Each point is reached from the start by the listed moves, each made once or not at all, plus a little noise. Is the number of moves made odd or even? Then give how often each move was made.
In the rows, 128 means zero.

Moves:
(1): [137 178]
(2): [ 66 163]
Start: [145 129]
Points:
[140 130] -> even (0, 0)
[149 180] -> odd (1, 0)

Moves:
(1): [167 128 125  92 134 129 130 114 148]
(2): [116 186 124 120 114 152 114 139 137]
(3): [165 127 152 164  96  88 106 114 107]
(4): [145 122 126 137 136 168 135 127 107]
(5): [128 141 145 136 159 112 111 107 110]
(6): [ 87 107 148  79 124 180 111 134 148]
Start: [137  76 127 104  97 111 135 171 129]
Points:
[122 123 186  93  76 126  61 154 120] -> even (0, 1, 1, 0, 1, 1)
[185  50 165  63  71 165 105 150 125] -> even (1, 0, 1, 1, 0, 1)
[143 111 139  13  92 227 111 172 160] -> even (1, 1, 0, 1, 0, 1)
[ 96  71 163  67 123 144 101 158 132] -> even (0, 0, 0, 0, 1, 1)
[177  89 169 149  96  61  95 136  88] -> even (0, 0, 1, 0, 1, 0)

Moves:
(1): [151 107 114  87 133 112 127 128 150  97 134]
(2): [119 153 116 120 122 116 129 125 149 130 118]
(3): [125 131 148 143 117 109 135 138 128 121 149]
(4): [144 111 106 138 112 109 128  96 153 146 131]
(5): [131 149 143 130 179 127 132 145 115 149 150]
(6): [141 145 148 131 119 148  94 119 139 132 142]
(7): [123 119 118 113 125 160 158 137 150 112 148]
(8): [147 111 132 144 127 132 112 163 139 127 103]
(9): [106 111 133 138 145 134 126 106 150 129 126]
(10): [140 105 162 111 130 127 127 129 137 150 117]
(11): [ 93  94  97 113 118 112 115 141 123 142 150]
Start: [141 134 135 134 104 122 140 126 118 118 111]
Points:
[135 113 133  85 128 120 135 166 153 103 215] -> even (1, 0, 1, 0, 1, 1, 1, 0, 0, 0, 1)
[138 129 144  95  97 140 170 133 168 127 110] -> odd (0, 1, 0, 0, 0, 0, 1, 0, 0, 1, 0)
[166  91 152  93  84 113 141  80 249 110 151] -> even (1, 1, 1, 1, 0, 1, 1, 0, 1, 1, 0)
[187  53 128  80 125 124 109 162 199 150 161] -> even (1, 0, 0, 1, 1, 1, 1, 1, 0, 1, 1)

Moves:
(1): [147 147 137 107 144 117 133 137 138 128 134 159 136 129 153 141 128  99
 114 123 136]
(2): [128 123 136 121 143 127 108 125 148 137 130 150 100 134 113 160 126 147
 145 122 128]
(3): [129 130 136 129 127 134 108 116 134 144 132 123 120 127 148 113 134 131
 144 120 129]
(4): [111 126 151 143 154 115 143 100 110 119 122 142 118 142 107 116 144 137
 128 106 117]
(5): [ 99 119 128 108 115 118 130 127 134 114 127 143 132 125 130 120 148 129
 141 152 116]
(6): [114 127 131 139 115 164  99 131 132 132 149 144 135 110 128 118 123 132
 105 106 129]
(7): [129 134 156 118 143 147 130 148 144 115 108 114 124 113 120 134 122 125
 123 122 133]
(8): [103 130 116 110 112 121 124 149 104 116 110 130 127 127 143 138 131 122
 125 116 126]
(9): [121 128 113 132 119 127 143 127 147 137 122 100 130 119 122 115 132 119
 137 113 120]
(10): [145 132  98 131 144 134 139 147 119 132 127 114 147 140 132 120 126 132
 149 130 116]
(11): [126 128 123 159 145 126 121 120 138 119 141 111 128 127 151 133 122 143
 122 138 132]
(12): [121 120 132 149 100 115 172 130 133 113 168 129 115 120 139 128 100 133
 138 119 121]
(13): [117 120 138 122 130 119 110 138 128 124 144 116 139 142 123 104 125 132
 116 139 125]
(14): [115 114 117 149 125 118 116 120 154 144  91 141 127 127 149 137 112 137
 144 130  88]
(15): [136 135 130 128 129 124 114 120 127 126 126 118 146 120 127 134 135 125
 142 128 126]
(16): [136 122 132 118 136 114 134 132 128 132 145 127 125 135 133 144 139 125
 125 141 108]
(17): [104 132 127 122 135 150 142 122 128 132 123 130 125 145 126 122 110 133
 132 117 136]
(18): [145 130  99 120 129 150 149 104 141 100 128 127 134 128 112 130 115 131
 127 114 103]
(19): [127 109 132 126 134 126 116 121 119 118 125 131 113 131 111 142 131 101
 144 116 121]
(20): [130 145 143 141 104 142 124 131 124 117 107 124 124 144 128 127 144 124
 134 135 123]
Start: [129 127 151 150 125 124 110 148 131 118 139 147 116 115  98 135 135 112
 151 140 122]
Points:
[ 53 116 178 116  91 158  85 146 215  71 137 180  89 116 119 168 115  84
 212  75   7] -> odd (1, 1, 1, 0, 1, 1, 1, 1, 1, 0, 0, 1, 1, 1, 1, 1, 1, 1, 1, 1)
[114  95 168 161 118  91  94 115 214  75 172 194  79 148 145 182 120 109
 209 160  11] -> even (1, 1, 1, 0, 1, 0, 0, 0, 0, 0, 1, 1, 1, 1, 0, 1, 0, 1, 1, 1)
[ 79 112 139 195 151  73 106 116 140 112  99 125 119 114 135 159 157 122
 173 117  43] -> odd (0, 0, 0, 1, 0, 0, 0, 1, 1, 0, 1, 0, 0, 1, 1, 1, 0, 0, 0, 0)
[ 85  97 134 139 180 115  75 116 120  61 144 157  93 158  91 128 161 136
 206 116  58] -> even (0, 1, 1, 1, 1, 0, 0, 1, 0, 1, 1, 0, 1, 0, 0, 0, 0, 1, 1, 0)
[151 149 153 173 124 193 110 164 214  98 136 194  99 107 141 159  86 126
 196  81  46] -> even (1, 1, 1, 0, 0, 1, 1, 0, 0, 1, 0, 1, 0, 1, 0, 0, 0, 1, 0, 1)
[108 142 166 119 131 161 114 116 187  60  61 178 124 126  99 171 121  67
 199 127  48] -> odd (1, 0, 0, 0, 1, 0, 1, 0, 0, 0, 0, 0, 0, 1, 1, 0, 1, 1, 1, 1)

Moves:
(1): [138 120 139 134 118 125 125 117 137 139 133 133 124 129 127 121 136 127
 121 131 129 132 140 129 118]
(2): [137 149 125 129 120 122 145 133 137 135 133 134 130 122 124 147 142 115
 129 131 146 121 125 136 122]
(3): [125 130 122 123 130 140 125 126 132 150 130 121 120 143 120 117 132 115
 129 119 126 133 122 125 134]
(4): [122 144 139 157 130 140 127 121 122 128 125 135 147 131 129 118 129 131
 131 127 124 125 138 128 139]
(5): [137 139 149 102 139 133 130 137 140 129 100 125 130 105 128 115 136 122
 134 160 133 101 140 126 106]
(6): [138 124 143 126 122 155 124 134 139 123 117 131 140 126 133 141 125 124
 125 118 125 118 123 119 128]
(7): [142 114 144 130 122 125 140  99 130 112 108 132 135 143 132 145 143 126
 140 116 111 128 142 139 136]
(8): [107 134 138 125 118 124 143 160 129 103 125 126 135 140 119 118 120 131
 116 140 121 132 155 134 130]
(9): [112 121 118 149 138 120 140 131 138 133 123 134 121 109 124 130 155 131
 139 125 140 124 118 143 115]
(10): [125 125 120 123 116 131 127 124 135 135  97 151 130 149 124 122 112 109
 124 119 116 123 130 138 124]
(11): [125 124 125 111 136 138 141 127 125 126 154 139 123 138 143 140 132 128
 125 139 121 117 119 132 131]
(12): [122 134 152 117 126 115 121 119 126 131 132 131 114 117 115 129 122 145
 116 115 112 119 111 129 127]
(13): [117 118 123 122 107 118 133 111 136 142 131 114 148 126 136 128 119 134
 119 118 127 136 112 131 133]
(14): [130 117 123 137 128 120 120 114 140 126 127 142 123 132 138 118 137 114
 128 128 104 124 119 110 135]
(15): [133 133 129 140 124 114 122 139 123 124 120 134 118 135 151 121 131 117
 122 118 131 111 136 130 128]
(16): [124 124 129 127 138 127 120 126 124 130 108 125 128 126 132 145 126 116
 123 134 131 125 132 128 130]
(17): [119 134 121 127 108 130 130 138 105 126 118 119 142 126 124 125 166 136
 127 131 128 129 128 125 138]
(18): [128 140 117 131 119 141 129 126 135 126 115 131 113 121 125 125 130 154
 113 141 121 134 137 138 130]
(19): [111 119 139 126 111 131 106 127 136 114 129 135 125 116 133 127 119 109
 162 141 127 122 130 147 132]
(20): [135 116 137 132 126 136 138 121 113 116 129 114 130 122 134 117 126 114
 121 143 116 128 112 131 127]
(21): [114 129 141 125 139 129 124 123 126 127 127 142 128 130 133 117 131 126
 116 129 141 130 131 125 138]
(22): [130 129 146 128 135 135 138 132 128 147 133 132 118 131 135 136 133 121
 139 128 112 168 130 119 117]
(23): [106 134 127 128 116 130 128 117 114 135 122 120 106  97 125 137 123 104
 124 127 141 121 164 111 123]
(24): [138 138 124 117 130 129 124 123 131 123 133 136 139 123 120 117 127 114
 125 112 119 133 136 157 110]
Start: [130 129 123 119 120 139 126 135 143 134 127 107 146 161 133 113 117 124
 121 138 135 120 119 153 125]
Points:
[101 151 154  92  68 110 124 116 164 148  85 177 107  95 145  96 191  30
 134 148 121  37 151 200  69] -> odd (1, 1, 0, 0, 1, 0, 0, 0, 1, 1, 1, 1, 0, 1, 1, 0, 1, 0, 1, 0, 0, 0, 1, 1)
[104 139 227  68  43 166 110 120 177 140   7 149 159 172 147  86 146  73
  98 131  71 118 180 215 109] -> odd (1, 0, 1, 0, 1, 1, 1, 1, 0, 1, 0, 1, 1, 0, 1, 1, 1, 1, 1, 0, 1, 1, 0, 1)
[ 42 141 105 115  37 128 158 160 145 149 104 126 137 154 146 115 158  43
 131 135 152  80 150 196 128] -> odd (0, 1, 1, 0, 0, 0, 0, 1, 1, 1, 1, 0, 1, 0, 1, 0, 1, 0, 1, 0, 0, 0, 1, 0)
[ 76 110 135 149 104 127 115 164 176 145  68 156 112 189 158  95 129  34
 153 137  92 130 139 173 119] -> odd (0, 0, 1, 0, 0, 0, 0, 1, 1, 1, 0, 0, 0, 1, 1, 1, 0, 0, 1, 0, 0, 1, 0, 0)
[ 92 154 181 117 100 184 105  81 143 143  40 138 137 124 143  90 182  46
 146 165  93 130 203 165 129] -> odd (0, 0, 1, 1, 1, 0, 1, 0, 0, 0, 0, 0, 0, 1, 0, 1, 1, 1, 1, 0, 1, 1, 1, 1)
[ 98 130 169  74  62 174 135 152 169 156  57 117 194 184 124  64 139  97
  80 149 130 102 149 153 125] -> odd (1, 0, 1, 0, 1, 1, 0, 1, 0, 1, 0, 0, 1, 0, 0, 0, 1, 0, 0, 0, 1, 0, 0, 0)
[103 148 155 104  66 133 109  61 171 119  71 183 106 130 123 116 123  59
 119 115  93  96 162 202 122] -> even (0, 1, 0, 0, 0, 0, 1, 0, 0, 1, 0, 1, 0, 1, 0, 0, 0, 1, 1, 0, 1, 0, 1, 1)
[ 78 126 159  88  55 155 145  87 167 198  69 132  99  94 144 115 187  43
 119 190  90 101 112 173  94] -> odd (1, 1, 1, 0, 1, 0, 0, 0, 1, 1, 1, 1, 1, 1, 0, 1, 1, 1, 1, 1, 0, 1, 1, 0)
[129 134 186 124 118 147 179  94 141 144  51 157 153 153 153 136 212  69
 134 172  66  90  99 170 109] -> odd (0, 1, 0, 1, 1, 0, 1, 0, 1, 1, 1, 1, 0, 1, 0, 1, 1, 0, 0, 1, 0, 1, 0, 0)
[ 70 130 208 109  66 167  74  79 158 168  64 118 158 102 145  85 156  64
 110 153 121  69 144 118 142] -> odd (1, 0, 1, 1, 1, 1, 0, 0, 0, 0, 0, 1, 1, 1, 0, 1, 1, 0, 1, 0, 1, 0, 1, 0)
